Every row gives one point. Examples show where two turns around zero, p and q, send a point. Write where each new point lands after one turn and then the other. Backwards means that the second turn is done in reverse. Each puzzle has new turns, and all numbers are rounded.

Turn p:
-0.45, -0.21, -0.09 -> 0.48, 0.00, 0.15
0.06, -0.49, 0.03 -> 0.25, -0.31, -0.30
0.19, 0.47, 0.01 -> -0.43, 0.22, 0.15
0.03, 0.11, -0.19 -> -0.10, -0.07, 0.19
0.17, 0.11, 0.23 -> -0.19, 0.15, -0.19
Turn q:
0.34, -0.04, 0.04 -> -0.20, -0.10, -0.26
-0.30, -0.23, -0.30 -> 0.38, -0.23, 0.19
0.15, 0.47, 0.23 -> -0.46, 0.29, 0.08
-0.19, -0.20, 0.03 -> 0.27, 0.04, -0.01
Where do these land?
p, then q backwards: -0.07, 0.26, 0.29 -> -0.04, 0.14, 0.37
q, then p: 0.23, 0.10, -0.04 -> 0.23, 0.00, 0.11
q, then p: -0.18, -0.54, 0.12 -> -0.43, -0.39, -0.02
p, then q backwards: 0.02, 0.17, -0.37 -> -0.09, 0.27, -0.29

Turn p:
0.37, 0.16, -0.14, 0.15, -0.22, 0.09 -> 0.10, 0.19, 0.02, 0.42, -0.12, 0.16
-0.11, -0.29, 0.38, -0.23, 0.17, -0.37 -> -0.45, -0.07, -0.30, -0.38, 0.14, -0.04
0.02, 0.04, 0.05, 0.05, 0.50, -0.16 -> -0.14, 0.32, 0.10, -0.35, -0.09, -0.13
-0.23, -0.32, 0.05, 0.21, 0.02, -0.05 -> -0.09, -0.14, -0.08, -0.02, 0.07, -0.40
0.23, -0.08, -0.28, -0.10, -0.02, 0.42 -> 0.05, -0.17, 0.30, 0.23, -0.37, 0.12
0.31, 0.29, -0.23, 0.08, -0.22, 0.24 -> 0.25, 0.13, 0.16, 0.40, -0.13, 0.25
-0.40, -0.03, 0.51, -0.04, 0.08, -0.07 -> -0.21, -0.14, 0.01, -0.31, 0.51, -0.11
0.23, 0.15, -0.52, 0.12, -0.40, 0.22 -> 0.44, -0.04, 0.01, 0.52, -0.30, 0.12
-0.42, 0.07, 0.17, -0.24, 0.08, -0.32 -> 0.05, -0.10, -0.23, -0.48, 0.27, 0.02
Turn q:
-0.25, -0.03, 0.05, 0.19, -0.41, 0.20 -> 0.19, -0.06, -0.14, 0.26, -0.19, 0.38
0.29, -0.12, 0.08, -0.02, -0.43, 0.29 -> 0.19, 0.43, -0.19, 0.14, 0.09, 0.29
0.02, 0.20, 0.16, -0.22, 0.09, -0.29 -> -0.33, 0.01, 0.30, -0.04, 0.07, -0.03
-0.23, -0.06, -0.07, -0.53, 0.30, -0.14 -> 0.00, 0.03, 0.52, -0.13, -0.22, -0.34
0.15, 0.09, -0.04, 0.19, -0.50, 0.40 -> 0.22, 0.23, -0.34, 0.02, -0.01, 0.51
0.04, 0.13, -0.23, 0.10, 0.24, -0.02 -> -0.05, -0.15, -0.12, -0.28, -0.01, -0.14
-0.03, 0.07, -0.04, 0.25, -0.30, 0.12 -> 0.05, -0.03, -0.26, 0.09, -0.07, 0.30
0.18, -0.29, -0.13, 0.07, 0.61, -0.61 -> -0.37, -0.17, -0.05, 0.00, 0.15, -0.83
-0.17, 0.01, 0.23, -0.02, 0.42, 0.04 -> 0.11, -0.31, 0.28, -0.05, 0.21, -0.17
Where do these land?
q, then p backwards: -0.12, 0.29, 1.06, 0.11, -0.19, -0.07 -> 0.20, 0.33, 0.66, -0.15, -0.51, 0.64
p, then q: 0.35, -0.30, -0.12, -0.10, -0.11, 0.00 -> 0.11, -0.08, -0.25, 0.21, -0.29, 0.21
p, then q backwards: 0.03, 0.07, -0.28, 0.24, 0.26, -0.14 -> 0.08, -0.24, -0.28, -0.28, -0.01, 0.08
p, then q: 0.01, -0.01, -0.25, -0.09, -0.02, 0.52 -> 0.10, 0.15, -0.09, 0.44, 0.31, 0.12
q, then p: -0.10, -0.25, -0.24, 0.06, -0.15, -0.02 -> 0.19, 0.06, -0.21, 0.27, -0.05, 0.00
p, then q: -0.15, -0.01, 0.09, -0.13, 0.25, -0.18 -> -0.02, 0.13, 0.29, -0.11, -0.16, -0.06
q, then p: -0.01, 0.21, -0.26, -0.10, -0.04, -0.11 -> 0.13, -0.27, -0.09, -0.04, 0.10, 0.16

Turn p:
0.00, 0.30, -0.24, -0.32, -0.13, 0.12, 0.11, 0.40 -> 0.23, -0.13, 0.05, 0.06, 0.31, 0.21, -0.09, 0.48
-0.41, -0.15, 0.03, 0.04, 0.12, 0.15, -0.29, -0.14 -> -0.18, 0.11, -0.32, -0.10, -0.22, -0.25, -0.25, 0.05
-0.03, -0.08, 0.27, 0.29, 0.53, -0.16, -0.02, 0.01 -> 0.13, -0.27, -0.21, 0.06, -0.46, -0.12, 0.15, -0.30
-0.23, 0.29, -0.02, 0.06, -0.17, 0.35, -0.24, -0.28 -> 0.11, 0.30, -0.17, -0.08, 0.20, -0.24, -0.44, -0.06
0.15, -0.47, -0.07, 0.13, -0.44, -0.40, 0.00, 0.20 -> -0.38, 0.05, 0.48, -0.12, -0.03, -0.14, 0.47, 0.17
0.08, -0.01, 0.20, -0.09, 0.25, -0.07, -0.17, -0.18 -> 0.04, 0.05, -0.31, -0.08, -0.10, 0.06, 0.14, -0.22
0.17, -0.33, 0.43, 0.01, 0.23, -0.07, 0.13, 0.12 -> -0.21, -0.42, -0.12, -0.01, -0.09, 0.02, 0.31, -0.28
0.26, -0.23, 0.04, -0.09, -0.31, -0.69, 0.15, -0.03 -> -0.23, 0.22, 0.31, 0.17, 0.02, 0.10, 0.70, 0.01
-0.34, 0.26, 0.11, 0.04, -0.01, 0.20, 0.11, -0.19 -> 0.06, 0.07, -0.18, 0.28, 0.10, -0.18, -0.34, -0.07
0.33, 0.10, -0.77, -0.38, -0.06, 0.25, 0.36, 0.05 -> 0.10, 0.08, 0.40, -0.03, 0.17, 0.79, -0.34, 0.32
0.03, 0.32, 0.02, 0.30, 0.00, 0.32, -0.14, 0.04 -> 0.35, -0.06, 0.04, -0.15, 0.10, -0.23, -0.30, -0.12
Turn q:
-0.17, 0.05, -0.03, -0.31, -0.28, 0.06, 0.17, -0.36 -> 0.13, 0.12, 0.27, -0.09, 0.32, 0.16, -0.06, -0.35
-0.05, -0.15, -0.25, 0.39, -0.15, 0.10, -0.08, 0.26 -> -0.01, 0.22, -0.10, -0.04, -0.46, -0.20, 0.17, -0.06
-0.10, 0.09, 0.39, 0.11, -0.36, 0.15, 0.47, 0.19 -> -0.40, 0.11, 0.19, 0.06, -0.26, 0.50, -0.10, -0.24
0.51, -0.12, -0.35, -0.17, -0.11, 0.22, 0.07, 0.20 -> 0.04, 0.17, -0.08, -0.21, -0.18, -0.30, -0.57, -0.01
0.27, 0.13, 0.10, -0.08, 0.13, -0.17, 0.09, -0.28 -> -0.10, -0.10, -0.23, -0.06, 0.37, 0.07, -0.13, 0.02
0.24, 0.29, -0.35, -0.01, 0.42, 0.11, 0.11, 0.29 -> -0.23, 0.11, -0.08, 0.32, 0.02, -0.47, -0.30, 0.25
0.02, -0.07, 0.33, 0.56, 0.35, 0.02, -0.15, 0.02 -> -0.17, -0.39, -0.42, 0.22, -0.25, 0.04, 0.31, 0.07
0.02, 0.11, -0.12, -0.28, -0.38, -0.18, -0.14, -0.23 -> 0.31, 0.31, 0.05, -0.22, 0.29, 0.17, -0.04, -0.04
-0.50, -0.14, -0.15, -0.33, 0.28, 0.05, -0.08, -0.11 -> 0.21, -0.21, 0.49, 0.11, 0.20, -0.26, 0.22, 0.00
-0.09, -0.06, 0.63, 0.44, -0.17, 0.04, -0.48, 0.09 -> 0.23, -0.24, -0.34, 0.14, -0.44, 0.55, 0.35, 0.10
-0.14, -0.12, -0.20, -0.33, 0.27, -0.40, 0.02, -0.07 -> -0.01, -0.08, 0.25, -0.22, 0.38, -0.25, 0.14, 0.27
Where do these land?
p, then q: -0.50, -0.02, -0.30, -0.02, -0.16, 0.35, -0.44, -0.15 -> 0.41, 0.38, 0.10, 0.18, 0.07, -0.03, 0.09, 0.58
q, then p: 0.29, -0.22, -0.16, -0.29, 0.21, -0.06, 0.28, -0.04 -> -0.13, 0.10, -0.42, -0.09, -0.20, 0.00, 0.28, 0.20
p, then q: 0.02, -0.22, -0.29, 0.25, 0.04, 0.15, -0.75, -0.28 -> 0.40, 0.41, 0.31, 0.00, 0.47, 0.27, -0.28, 0.24
q, then p: 0.03, 0.29, 0.26, 0.20, 0.15, 0.11, 0.17, 0.03 -> -0.05, 0.01, 0.12, -0.02, -0.23, -0.28, -0.33, 0.03
q, then p backwards: -0.16, -0.13, 0.15, -0.17, -0.03, -0.09, 0.11, -0.31 -> 0.40, -0.02, 0.11, -0.03, -0.10, 0.12, 0.10, 0.08
q, then p: 0.32, -0.21, 0.03, 0.09, -0.16, 0.23, 0.23, 0.06 -> -0.17, 0.42, -0.14, -0.15, 0.12, -0.07, -0.07, 0.14
p, then q: 0.19, 0.07, -0.33, -0.24, 0.36, -0.68, 0.33, -0.09 -> -0.33, 0.23, -0.16, 0.24, -0.44, 0.21, -0.31, -0.58
q, then p: 0.17, -0.10, 0.28, -0.05, -0.01, 0.24, -0.11, 0.49 -> -0.17, -0.01, 0.17, -0.37, 0.29, -0.34, 0.03, 0.20
p, then q: 0.06, 0.55, 0.15, 0.03, -0.18, -0.29, 0.00, 0.09 -> -0.46, -0.04, -0.41, -0.01, 0.09, -0.10, -0.17, 0.14
p, then q backwards: -0.41, 0.00, 0.22, 0.19, -0.21, 0.04, 0.17, 0.19 -> 0.02, 0.07, -0.20, -0.04, 0.53, 0.14, 0.07, 0.09

Turn p:
0.14, -0.29, 0.05, -0.32, -0.21, -0.30, -0.32, -0.25, -0.15, -0.31, -0.13 -> -0.20, -0.17, -0.04, 0.09, -0.36, 0.12, -0.09, 0.45, 0.30, 0.33, -0.08
-0.62, 0.39, 0.23, -0.13, -0.18, -0.21, -0.28, 0.22, -0.49, 0.46, 0.03 -> -0.52, -0.16, 0.19, 0.20, 0.79, -0.39, 0.13, 0.05, 0.28, 0.05, 0.11
0.23, -0.12, 0.26, 0.07, -0.01, 0.30, -0.30, 0.12, 0.12, -0.49, -0.04 -> 0.18, 0.16, 0.29, 0.30, -0.38, 0.37, -0.01, 0.03, 0.25, -0.13, 0.05
0.19, 0.26, 0.19, 0.41, 0.20, 0.03, 0.31, -0.21, 0.20, 0.13, 0.43 -> 0.24, 0.06, 0.25, -0.17, 0.00, -0.23, -0.20, -0.34, -0.30, -0.27, -0.45
0.22, 0.10, 0.07, 0.03, -0.07, 0.47, 0.16, -0.51, 0.43, -0.12, -0.36 -> 0.32, -0.20, -0.06, 0.43, -0.50, 0.05, 0.21, -0.06, -0.51, -0.11, -0.08
0.04, -0.02, -0.14, 0.04, 0.12, -0.22, -0.13, 0.22, 0.35, 0.25, -0.28 -> -0.19, -0.20, -0.23, -0.11, -0.07, 0.04, -0.20, -0.15, -0.06, -0.25, 0.37
-0.21, 0.05, -0.22, -0.07, 0.13, -0.20, 0.28, 0.13, -0.18, -0.04, -0.15 -> -0.15, -0.05, -0.14, -0.35, 0.21, 0.11, 0.28, 0.01, -0.06, 0.08, 0.04
0.24, -0.57, -0.26, -0.29, -0.18, -0.13, 0.03, 0.07, 0.15, 0.27, 0.16 -> 0.19, 0.08, -0.36, -0.20, -0.18, -0.17, -0.41, 0.10, 0.06, 0.40, 0.31
-0.43, -0.38, 0.19, 0.10, -0.40, -0.08, -0.08, 0.09, -0.17, 0.25, -0.17 -> -0.30, -0.06, 0.07, 0.28, 0.35, 0.10, -0.21, -0.05, -0.05, 0.51, 0.25
-0.20, -0.09, -0.15, -0.20, 0.43, -0.03, 0.10, 0.20, 0.04, -0.25, 0.53 -> -0.03, 0.56, 0.20, -0.52, -0.08, -0.16, 0.14, 0.08, 0.10, -0.05, 0.07
0.44, 0.06, 0.19, 0.19, 0.50, 0.05, -0.12, 0.16, -0.33, 0.03, 0.04 -> 0.03, 0.11, -0.10, -0.06, -0.09, 0.06, 0.02, -0.45, 0.51, -0.24, -0.34
0.33, 0.07, 0.17, -0.20, 0.05, 0.11, 0.20, -0.02, 0.07, -0.29, 0.23 -> 0.40, 0.00, 0.23, -0.16, -0.29, -0.06, 0.12, 0.04, 0.13, -0.01, -0.14
-0.11, 0.55, -0.26, 0.19, -0.16, -0.14, -0.05, 0.26, -0.13, 0.18, -0.34 -> -0.12, -0.36, -0.20, 0.04, 0.55, 0.14, 0.12, 0.07, -0.02, -0.41, 0.08
-0.26, -0.02, -0.33, 0.16, -0.22, 0.34, 0.21, -0.47, 0.09, -0.06, 0.04 -> 0.14, 0.22, -0.12, 0.22, 0.06, 0.01, 0.12, 0.23, -0.63, 0.12, -0.17
Turn q:
0.46, -0.27, -0.03, -0.44, -0.04, 0.37, -0.28, -0.30, 0.26, 0.01, 0.08 -> 0.11, -0.21, 0.19, 0.03, -0.09, -0.30, -0.11, 0.45, -0.13, 0.45, -0.48
-0.25, 0.26, 0.01, -0.12, -0.14, -0.25, -0.42, -0.24, -0.13, 0.06, 0.18 -> -0.28, -0.20, -0.34, -0.14, -0.21, -0.40, -0.07, -0.14, 0.08, 0.02, 0.15
0.31, 0.08, 0.05, 0.18, -0.16, 0.20, -0.26, 0.15, 0.42, -0.18, 0.21 -> -0.14, 0.20, 0.25, -0.14, -0.08, 0.02, 0.01, 0.02, 0.35, 0.47, -0.24
0.04, -0.36, -0.27, 0.17, 0.16, 0.25, -0.05, 0.15, 0.04, 0.14, -0.22 -> 0.20, -0.04, 0.14, 0.32, -0.04, 0.28, -0.25, 0.21, 0.18, -0.12, -0.14
-0.25, 0.20, 0.18, 0.00, 0.41, 0.04, 0.49, -0.58, -0.69, 0.10, 0.42 -> -0.38, -0.01, -0.28, -0.06, 0.74, -0.36, 0.09, 0.25, -0.41, -0.58, 0.26
-0.45, 0.02, 0.44, -0.02, -0.16, -0.19, -0.33, 0.22, 0.16, -0.05, 0.23 -> -0.05, 0.23, -0.36, -0.31, -0.30, -0.20, 0.15, -0.35, 0.26, -0.12, -0.25
-0.02, 0.01, -0.01, 0.35, 0.16, -0.06, 0.17, 0.11, 0.47, -0.03, -0.52 -> 0.29, 0.43, 0.32, 0.03, -0.14, 0.31, -0.37, -0.21, -0.03, 0.01, 0.15
0.11, 0.37, 0.04, 0.05, 0.25, -0.31, 0.06, 0.36, -0.28, 0.34, -0.15 -> -0.08, -0.21, 0.21, 0.27, 0.16, 0.00, 0.07, -0.61, -0.02, -0.24, 0.17
-0.31, -0.21, 0.07, 0.09, -0.16, -0.15, 0.50, -0.36, -0.13, 0.16, -0.06 -> 0.05, 0.01, -0.34, -0.28, 0.18, 0.28, -0.16, 0.11, -0.42, -0.29, 0.13
0.16, 0.17, -0.04, 0.05, -0.43, 0.15, 0.01, 0.37, -0.11, -0.26, -0.44 -> 0.03, -0.11, 0.42, -0.10, -0.43, 0.34, 0.34, -0.01, 0.08, 0.03, 0.22
-0.02, -0.13, 0.09, -0.20, 0.01, -0.16, -0.16, -0.09, -0.14, -0.38, -0.02 -> 0.29, -0.06, -0.12, -0.14, -0.07, -0.29, 0.20, 0.13, 0.07, 0.03, 0.14
0.56, -0.06, -0.35, 0.18, -0.04, -0.19, 0.08, 0.10, 0.02, 0.32, 0.18 -> -0.06, -0.38, 0.12, 0.18, 0.40, 0.31, -0.17, -0.15, 0.11, 0.38, -0.04
-0.34, -0.08, -0.19, -0.30, 0.14, 0.30, 0.17, 0.09, 0.13, -0.22, 0.12 -> 0.02, 0.35, -0.22, 0.33, -0.13, -0.01, 0.24, 0.31, -0.13, -0.01, -0.09
Where do these land?
p, then q backwards: -0.15, -0.25, -0.03, -0.19, -0.35, 0.09, -0.27, -0.19, 0.19, 0.19, -0.34 -> -0.07, 0.19, -0.64, -0.23, 0.03, -0.02, -0.03, -0.19, -0.03, 0.01, -0.03
q, then p backwards: 0.16, -0.12, 0.39, 0.45, 0.26, -0.18, 0.11, -0.07, -0.24, -0.28, 0.07 -> -0.04, 0.31, -0.10, -0.02, 0.03, -0.04, 0.14, 0.61, -0.13, 0.07, 0.37
q, then p backwards: 0.34, 0.02, 0.16, 0.04, 0.28, 0.10, 0.31, 0.22, -0.05, -0.12, -0.18 -> -0.22, 0.24, 0.23, 0.14, -0.14, 0.29, 0.18, 0.19, -0.02, -0.19, 0.17
p, then q backwards: -0.57, -0.08, -0.14, -0.31, -0.09, 0.24, 0.05, -0.28, -0.07, 0.22, -0.18 -> 0.02, 0.38, -0.26, -0.46, 0.10, 0.03, 0.23, -0.14, -0.02, -0.25, 0.33
p, then q: 0.26, -0.24, -0.33, -0.05, 0.30, 0.12, -0.04, 0.14, 0.41, -0.20, 0.43 -> -0.33, -0.21, 0.13, -0.09, -0.26, -0.22, 0.43, -0.08, -0.02, 0.50, 0.14
q, then p: -0.60, -0.13, -0.27, -0.23, -0.54, -0.03, -0.06, 0.10, -0.05, -0.09, -0.37 -> 0.61, 0.13, -0.11, 0.17, 0.36, 0.21, -0.15, 0.52, -0.09, 0.23, 0.10
q, then p: -0.33, 0.14, -0.28, -0.60, -0.52, 0.17, -0.14, -0.44, -0.01, -0.12, -0.22 -> 0.16, 0.01, -0.13, -0.08, 0.75, 0.12, -0.26, 0.37, 0.23, 0.47, 0.21
q, then p backwards: 0.16, 0.24, 0.26, 0.23, 0.37, -0.56, 0.35, 0.04, 0.09, 0.01, -0.07 -> -0.20, -0.04, 0.11, 0.31, 0.08, 0.26, 0.35, 0.51, 0.07, 0.40, 0.16
p, then q: 0.25, 0.18, -0.23, 0.32, 0.26, 0.19, -0.41, 0.10, -0.07, 0.05, 0.15 -> -0.01, 0.32, 0.21, 0.02, -0.23, -0.14, -0.01, 0.14, 0.19, 0.29, 0.45
q, then p: 0.13, 0.05, 0.22, -0.13, 0.15, -0.04, -0.27, 0.28, -0.06, 0.07, 0.33 -> -0.23, -0.28, -0.08, -0.17, -0.22, 0.08, 0.00, -0.12, -0.37, 0.07, -0.01
p, then q: -0.02, 0.28, 0.48, 0.42, -0.09, -0.05, 0.39, 0.03, 0.07, 0.00, 0.00 -> 0.33, -0.09, 0.23, -0.34, 0.15, -0.32, -0.13, 0.26, -0.14, -0.35, -0.11
p, then q backwards: 0.37, -0.09, -0.21, 0.06, -0.04, -0.06, -0.03, 0.08, -0.20, 0.26, 0.38 -> -0.11, -0.37, 0.14, 0.18, 0.22, -0.20, -0.23, -0.19, 0.22, 0.00, 0.17
